Each row is a point. Examples show where two turns around zero, p and q, send a point. Where does a point land after both, in the order given? Backwards means that the second turn is done in reverse. Each puzzle has new turns, and all numbers are rounded.

Turn p:
[ 2.1 -3.3 -1.5] => [ 1.9 -3.7  0.3]
[-1.1 -0.4  1.8] => [0.0 1.1 1.8]
[ 2.3 -1.6  3.7] => [4.0 1.0 2.0]
[-3.0  3.3 -1.1] => [-3.9  2.1 -1.3]
[-0.3  2.0 -2.9] => [-2.1 -0.5 -2.8]
Turn q:
[-0.2 -0.9  3.3] => [ 3.0 -1.7 -0.2]
[ 0.8 -2.7  1.8] => [ 1.3 -2.3 -2.0]
[ 2.3  2.1 -0.7] => [ 0.1  3.1 -0.9]
[-2.8  1.4 -4.3] => [-4.3  0.9  3.0]
Where do these land?
q, then p: [0.1 5.5 0.7] => [ 1.8  4.8 -2.1]
p, then q: [ 2.4 -0.3 -2.9] => [-2.9 -1.0 -2.1]
q, then p: [-0.7 -0.9 -0.9] => [-0.8 -0.4  1.2]
q, then p backwards: [-0.2 -1.5  0.4] => [ 0.6 -0.6 -1.3]
q, then p: [-0.3 -2.8  5.1] => [ 4.1 -4.1 -0.2]
q, then p: [-1.3  0.1 -2.4] => [-1.7  1.2  1.8]

Turn p:
[ 2.8 -2.5 -0.5  4.6] => [1.5 2.1 0.0 5.4]
[-3.4 -2.2  1.4 -3.2] => [-3.1 -2.9  2.8 -1.6]
[ 0.6  1.7 -0.9  3.3] => [ 0.3  2.4 -2.7  1.4]
[ 0.5  1.9 -1.8 -1.9] => [ 1.5 -1.3 -1.7 -2.0]
[-0.4  1.1  1.9 -2.9] => [-0.1 -0.3  1.6 -3.3]
Turn q:
[-1.9  3.4 -1.6  5.5] => [-1.6  4.1  5.3  0.6]
[ 2.2 -0.4 -0.2  0.8] => [ 0.3  1.8 -1.3 -0.9]
[-1.8 -2.5  0.8  0.5] => [ 0.3 -0.5 -0.6  3.1]
[-4.1 -0.1 -2.0 -4.7] => [-3.0 -5.8  0.6  0.7]
[ 2.0 -1.4  2.6  0.1] => [ 2.9  0.7 -2.0  0.1]
[ 0.1  1.8  1.6 -1.8] => [ 1.6 -1.8  0.8 -1.7]
[ 3.5 -0.7 -1.1 -0.4] => [-0.4  1.4 -2.8 -2.1]
Where do these land?
p, then q backwards: [4.6 5.5 0.4 0.7] => [6.0 0.1 3.4 2.2]
q, then p: [-0.8  0.1 -3.1  1.1] => [-3.1  0.3 -0.8 -1.1]
p, then q: [-2.8 -1.5 -0.2 -0.6] => [-0.2 -1.1  0.3  3.0]
q, then p: [ 1.0 -2.4 -0.6 -1.8] => [ 0.0 -2.2 -1.7  1.5]
p, then q: [ 0.7 -0.1  2.9  1.0] => [ 1.9 -0.3  2.2 -1.2]
p, then q backwards: [-0.6  1.3 -2.1 -3.6] => [ 1.2  1.1  0.7 -4.0]
q, then p: [-2.0 -2.8  2.9  3.2] => [ 1.3  4.4 -1.8  2.5]

Turn p:
[ 0.4 -2.6  3.2  1.9 -3.9  3.8] => [-1.0  0.7 -2.7 -3.1 -1.8  5.4]
[ 1.7 -2.3 -2.4 -1.6 -2.3 -2.1] => [-1.9 -1.3  1.9 -0.2 -4.0 -1.2]
[ 4.1  2.2 -2.7  2.2  2.1  1.0] => [ 0.9 -4.8 -1.3 -1.7  1.9 -2.6]
[-3.5  1.4  0.0  0.2  0.1  1.3] => [ 0.6  1.2 -1.6  2.9  1.2  1.2]
[ 1.4  2.9  1.2 -2.0  3.3 -2.6] => [ 2.9  1.3  2.1 -0.6  2.0 -3.9]
[-1.7  4.1  3.0  1.5 -2.0 -1.6] => [5.1 0.7 1.2 1.2 0.5 2.8]
[ 0.1 -2.0 -1.6 -1.6  2.3  2.2] => [-3.1  0.7 -2.0 -0.2  0.6 -2.2]
[-2.4 -3.7 -0.7 -0.5  0.3 -1.9] => [-3.6  1.4  2.3  1.6 -0.4  0.6]
Turn q:
[-0.3  3.1  1.1  3.8  3.0  3.1] => [-4.4  3.3 -2.1  2.7  0.2  1.4]
[-0.6 -0.1  2.1 -1.5 -1.7 -2.1] => [ 2.1  0.2  1.6 -0.7 -2.6 -0.4]
[-0.1  4.5 -1.7  5.0  1.0  3.6] => [-4.2  0.8 -4.1  5.0  0.5  1.2]
[ 3.5 -3.6 -1.0 -2.5 -1.3 -0.9] => [ 3.3 -1.8  3.0 -1.0  3.3 -0.4]
[-2.4 -0.3  1.9 -0.8  0.4  2.0] => [-0.5  1.3 -0.7 -1.9 -1.3  2.6]
[ 1.3 -1.9  0.7 -0.2 -2.0 -2.7] => [ 1.6 -1.6  3.2  0.1 -0.6 -1.0]
[ 2.9 -0.4 -2.1 -4.4 -1.1 -2.1] => [ 4.9 -0.9  0.3 -0.8  2.2 -2.7]
[-4.2  0.2  1.7  1.9  3.5 -1.0] => [-4.4  1.9 -0.4 -2.4 -2.8 -0.7]
[ 0.0 -1.5 -2.7 -1.2 -1.9  0.0] => [ 1.6 -3.2 -0.6 -0.8  1.1  0.0]
Where do these land?
p, then q: [ 1.1  1.8  3.0 -0.9  1.3 -1.0] => [ 2.0  2.9  0.4  0.9  1.0 -1.7]
q, then p: [ 1.9 -1.1 -2.3 -1.2  2.0  0.6] => [-0.7  0.7  1.1  0.1  2.3 -2.9]
p, then q backwards: [ 0.0 -4.1  2.6  0.4  1.3 -1.6] => [-0.2 -3.0  2.6  1.1  3.2  0.7]
q, then p backwards: [-0.9  0.7 -1.6 -0.1  0.8  2.8] => [-0.7 -0.3  0.3  1.2  0.4  3.2]
q, then p backwards: [ 0.9  0.6 -2.2 -1.1  0.6 -1.4] => [ 1.1  1.7 -0.9 -0.7  2.0  0.5]
p, then q: [ -0.5   0.5   0.8  -0.2 -10.7   2.9] => [ 4.0 -5.9 -2.0  4.5  2.6  6.5]
q, then p: [-1.6  1.0 -0.8 -1.2  2.0 -1.6] => [ 0.7  0.0  1.7  1.8 -1.7 -1.7]
q, then p: [-0.4  0.8 -0.5  6.6  1.2  0.7] => [-1.3  0.5  0.1  4.3  2.4  4.5]
p, then q: [-0.5 -0.3  1.1 -2.1  1.5 -1.4] => [ 0.3  1.8 -0.1  1.1 -1.8 -1.5]

Turn p:
[ 2.1 -1.3  2.2  2.6 -1.6 -4.0  4.1 -0.1] => [ 4.8 -1.8 -1.5  0.7  1.1  4.2  2.2 -0.5]
[-3.5 -3.3  0.8 -1.2  3.3 -1.1  2.0 -1.0] => [-1.5 -3.6 -1.5  0.0  0.7 -1.9  3.4 -3.0]
[-0.4  0.6 -3.6 -2.6  3.4  1.7 -1.6  3.9] => [-5.2 -0.1 -2.4 -1.1  1.3 -2.2 -2.0  2.7]
[ 0.3  0.7 -2.8 -2.5  1.2 -4.4 -1.3 -0.7] => [-0.5 -1.1  0.6 -5.2  1.9 -0.2  1.1  1.8]
[ 0.8  3.3 -1.6  2.1 -1.1  0.0  2.2 -3.4] => [ 0.5  3.9  0.5 -1.7 -1.3  3.4  1.5 -1.5]
[ 1.6 -2.8  0.5  2.0 -2.5  1.6 -2.6 -1.3] => [ 2.0 -1.3  1.7  0.7 -3.6  0.2 -3.0 -0.5]
[-4.1 -2.8 -1.0 -2.8 -1.5 -0.4 -1.1  3.0] => [-2.0 -3.3  0.7  1.4 -1.0 -3.3  2.2  3.5]
[ 1.1  3.3  2.8  3.5 -0.3  1.6 -2.1  2.8] => [ 3.0  4.1 -1.8  2.4  0.3 -1.5 -3.0  1.0]
[ 1.1  0.1  0.1 -3.5  1.3  2.8 -1.4 -1.3] => [-3.2  0.0  2.6  0.0  1.3 -0.9 -2.4 -1.4]
[ 1.1  2.2  2.6  2.5 -2.0  2.4  1.7 -1.9] => [ 2.0  3.4  1.1  2.8 -0.8  2.1 -0.3 -2.3]
Turn q:
[-3.8 -0.7  2.2 -2.5  1.8 -2.6  2.7 -0.2] => [-5.3 -3.1  1.1 -1.0  0.4  0.9  1.4 -0.8]
[ 1.4 -2.7  1.9  2.1 -2.7 -3.2 -2.5  2.5] => [ 1.3 -0.9 -1.9 -4.1 -1.6  0.4 -1.6  4.4]
[ 0.8 -0.8  2.0  2.2  0.9  3.3 -1.6 -1.8] => [ 3.3 -1.9 -1.0  1.5  2.5  0.8 -1.7 -0.6]
[ 2.2  0.8 -1.5  1.0 -2.6  2.9  0.4 -2.3] => [ 2.8  1.5 -1.3  4.0 -0.5 -0.5  0.5  0.7]
[ 1.0 -0.5 -4.2  0.4  0.4 -2.1 -0.1  0.5] => [ 0.4  1.6  2.2 -0.9 -2.2 -3.2  0.1  0.5]
[-3.1  0.8 -0.6  2.0 -1.0  3.6  1.3 -1.2] => [-0.4 -0.3 -3.2  2.9  2.2 -2.2  0.3 -1.8]
[-4.1  3.2  1.5  0.4  2.9 -2.7 -2.9  0.0] => [-3.8  1.0  1.7 -2.4  4.9  0.0 -2.4  0.1]
[ 1.2  2.9 -2.3  1.9 -0.6 -2.7 -0.8  4.2] => [ 0.5  4.5  0.0 -4.1  0.0 -1.8  1.3  1.3]
[ 0.0 -2.0  3.1  0.3  2.7 -3.2  2.6  0.5] => [-1.2 -4.2  1.8 -2.9  0.5  0.9  2.4  0.8]
[ 2.9 -3.6 -1.4 -3.7  2.0  4.2  1.1 -0.1] => [ 2.8 -1.9  1.4  2.0 -4.2  1.6 -0.2 -4.6]
[ 1.5  2.6 -0.8 -4.1 -3.7  2.4 -0.4 -2.1] => [-0.5  3.6 -0.7  4.8 -2.0  3.0 -0.3  0.0]
Where do these land?
p, then q: [-3.9 -1.8  1.0  3.5 -0.5  0.2 -1.0  1.3] => [ 0.6  1.1 -0.3 -0.2 -2.4 -2.5  2.1  4.1]
q, then p: [ 0.4  0.7  2.5 -0.4  0.5 -4.7 -3.5 -1.7] => [-1.0 -0.4 -0.8  3.3  2.1 -4.7 -2.0  1.3]
p, then q: [-2.7 -2.6 -1.2 -1.1 -3.2 -1.3 -1.7  1.6] => [-0.5 -1.6 -2.7 -3.3 -2.8  0.3  1.6  1.6]
q, then p: [ 0.8  2.0  0.9 -3.0  0.1  1.3  1.2  0.3] => [-1.0  2.5  0.4  1.7 -1.4  0.8  0.5 -2.1]
q, then p: [ 0.4  1.8 -2.7 -1.1  2.6 -0.3  2.4  0.2] => [ 2.0  1.1  0.9  0.6  1.7  0.9  2.7 -2.6]
q, then p: [ 5.5 -7.3 -0.9  3.8 -4.7  2.2  3.6 -4.2] => [ 4.6 -4.9 -3.1  1.3 -3.3  7.5 -3.3  4.7]
p, then q: [-1.3 -3.2  2.4  0.1  1.5 -0.4 -0.8 -0.7] => [ 0.5 -2.7  1.8  0.5 -1.4 -1.1 -0.5  2.6]
p, then q backwards: [ 0.5  4.6 -1.2 -1.2 -1.4  0.3  2.8  0.4] => [ 1.0  5.2  1.3 -1.3 -1.2 -1.5  0.0 -0.1]
p, then q: [-1.1 -1.1  1.5  1.4  0.8 -0.6 -1.3 -0.6] => [ 0.4 -0.2  1.6  0.4 -1.3 -0.1  0.2  2.3]
q, then p: [ 1.8  3.9  0.2 -1.6  2.6 -0.5 -1.0  3.6] => [-2.3  3.3  2.8  0.9  3.3  0.0  0.1 -2.4]
q, then p: [-0.3  2.9 -2.6 -0.4  1.6  3.8 -0.6 -0.2] => [ 1.8  3.3  0.2 -2.9  0.2  0.6 -0.2 -3.1]

Turn p:
[-2.5 -3.2  0.3 -1.3 -1.7  1.4  1.1 -0.5  4.8] => [ 3.4 -3.0  0.2 -4.4 -0.5  1.4 -0.3  1.4  1.8]
[ 1.3 -2.4  0.7 -1.6  4.5 -1.6  0.1  1.9  1.8] => [ 1.7  1.4  0.4 -1.1 -4.9 -1.3 -0.5  1.2 -2.6]
[ 3.3  0.0  1.3  2.3 -1.4  2.0  0.4  0.3 -2.6] => [-1.8 -1.3 -0.4  3.0  0.8  2.2  2.7 -0.5 -1.9]
[ 0.9 -1.7 -0.4 -0.6 -2.8 -1.2 -1.4  2.6 -5.7] => [-0.8 -1.2 -1.3  1.7  1.6 -0.5 -0.3 -5.8 -3.4]
[ 0.5 -0.6  1.8 -1.3  1.1 -0.8  1.1 -0.6  1.2] => [ 0.2  1.0  0.2 -2.1 -0.9  0.2  0.6  1.4 -1.3]
[ 0.7  1.9 -3.7  0.4 -0.5 -3.5 -0.8 -0.6  2.0] => [ 3.0  3.0 -1.8  1.7  1.6 -1.1 -2.1  0.9  1.5]
[ 1.2  4.3 -0.6 -1.8 -1.3 -0.8 -1.8  0.1 -1.1] => [-1.2  4.0 -0.4  1.1  1.5  1.1 -0.4 -2.3  1.4]
[ 1.5 -0.7 -2.0 -1.1 -1.1  2.7 -1.8 -2.3 -4.3] => [-3.9 -1.7 -3.4  1.6  0.4  1.9 -1.7 -2.1 -0.2]
[-3.1 -0.8  0.2 -0.4  1.1 -1.9  4.0 -0.8  2.4] => [ 1.7 -0.3  0.0 -3.7  0.4 -3.5  1.0  2.7  0.8]
[-0.3  1.3  4.4  5.0  0.3  4.5 -4.8 -4.0 -2.1] => [-5.9 -2.8  5.0  3.3  1.7  4.3 -1.7  2.4 -0.2]
[-3.6  1.8 -1.9  0.3  1.8 -0.8  3.9  3.9  3.6] => [ 3.7  0.7  1.4 -1.3 -1.7 -4.8  2.6  0.5  4.0]
Turn q:
[-1.3 -3.6  2.9 -3.1  1.0  0.6  0.3 -2.1  1.2] => [-2.2 -0.8  2.2  2.6  1.4  1.3 -1.7 -4.0  0.3]
[ 0.9  1.0 -2.0  6.4  1.3  1.1 -1.6 -0.8 -5.2] => [ 3.5 -1.0 -4.3 -2.7  0.3  3.4 -2.5  4.7 -0.2]
[ 0.3  1.0 -1.6  3.7 -2.5  0.5 -0.4  0.6  2.7] => [ 4.0  2.9 -0.2 -0.7  1.4 -1.2  1.5  1.2  0.2]
[ 0.5  2.1  1.7  2.8  0.7  0.9 -3.4  2.8  1.8] => [ 1.0  4.8 -0.8 -2.0 -1.8  1.9  0.7  0.3  1.6]
[-3.3 -1.4  1.3 -0.1  1.3 -2.7 -0.3  2.4 -1.8] => [-0.1 -0.8  1.0 -2.4 -3.1 -0.2 -3.1 -2.1 -1.4]
[ 0.0 -2.9  0.2  0.5 -2.6  0.8  1.5 -4.4  1.4] => [ 1.6 -0.9  2.2  2.9  4.7  0.2 -0.6 -0.5 -0.7]
[-0.2  2.2 -1.8  0.8  4.8  0.0  1.9 -0.5 -1.9] => [-2.3 -1.2 -4.8 -1.8  0.4 -1.1 -1.9  1.0  0.1]
[ 2.5  0.9  2.5 -1.9 -0.3 -3.3 -0.9  0.3  2.8] => [-3.0  1.8  3.9 -1.7  0.4 -0.5  1.9  0.0  1.4]
[-2.7 -0.9  1.3 -5.2 -3.0 -0.6 -1.3 -2.9  0.1] => [-1.9 -1.5  3.4  2.6  0.4  1.3  1.9 -2.9 -4.2]
[ 0.1  1.1  0.2 -0.2 -1.4  2.2  6.2  3.4 -0.6] => [ 0.3  0.4 -0.8  3.9 -2.6 -5.2 -1.8  2.3  0.8]
[ 3.2  0.5 -4.7 -3.7  0.6  0.5 -2.1  1.2 -0.3] => [-0.8 -3.4 -1.8 -0.5 -1.3  0.1  5.6 -0.2  2.1]
Where do these land?
q, then p backwards: [-3.6  3.0 -0.3  0.4 -2.6 -3.0  1.8 -0.2 -2.0] => [ 0.3 -3.7  2.6  0.4  3.0 -3.8  0.6 -0.3 -1.0]
p, then q: [ 0.8 -3.6 -4.8  0.1  0.2 -1.2  1.0 -2.9  1.0] => [ 3.2 -3.1 -0.8 -2.8 -1.3  0.0  3.4 -0.5  2.5]
q, then p backwards: [ 4.8  1.1  2.7  2.6  1.1  0.2  4.2  1.5 -0.4] => [-2.5  3.3 -2.5  1.5  3.4 -0.1 -0.3 -4.1  2.4]
p, then q: [-0.8  0.8 -2.5  1.2  3.6  1.1 -0.1 -0.9  1.5] => [ 2.7  2.3  2.2 -1.8 -1.2 -1.3  1.5 -0.6  0.2]
p, then q: [-2.8 -3.0  5.4  2.2  1.5  4.6 -1.6  4.5  2.5] => [ 0.0  1.0  6.9  6.0 -0.2  2.1 -3.6 -0.1  1.3]
p, then q: [ 1.2  4.0  0.6 -3.9 -3.1 -1.5 -1.6  0.4  1.6] => [-3.9  2.5 -3.7  1.6  1.9  0.3  2.8  1.0 -0.7]
q, then p backwards: [ 2.2  1.1 -3.1 -2.8 -2.5 -0.1  0.8 -0.9 -2.7] => [ 0.6 -2.3  0.9  3.9  0.8  2.2  3.3 -0.2 -0.4]
q, then p backwards: [ 1.4 -1.6  1.0  1.0 -1.0  2.5 -4.7 -2.3  0.6] => [ 3.1  1.8  1.3  0.3 -4.1  1.5 -1.4  0.3  2.4]
p, then q: [-0.8 -1.5 -1.5  1.8  1.3 -3.0 -0.1  1.2 -2.5] => [ 0.5 -1.8  1.3 -3.9  0.4  1.3 -1.3  1.6 -0.6]
p, then q: [-2.2 -0.2  2.6 -2.7  1.5  0.3  0.2 -0.4  0.5] => [-2.3 -0.1  2.0  1.6 -1.6  0.1  1.0 -1.4 -2.0]
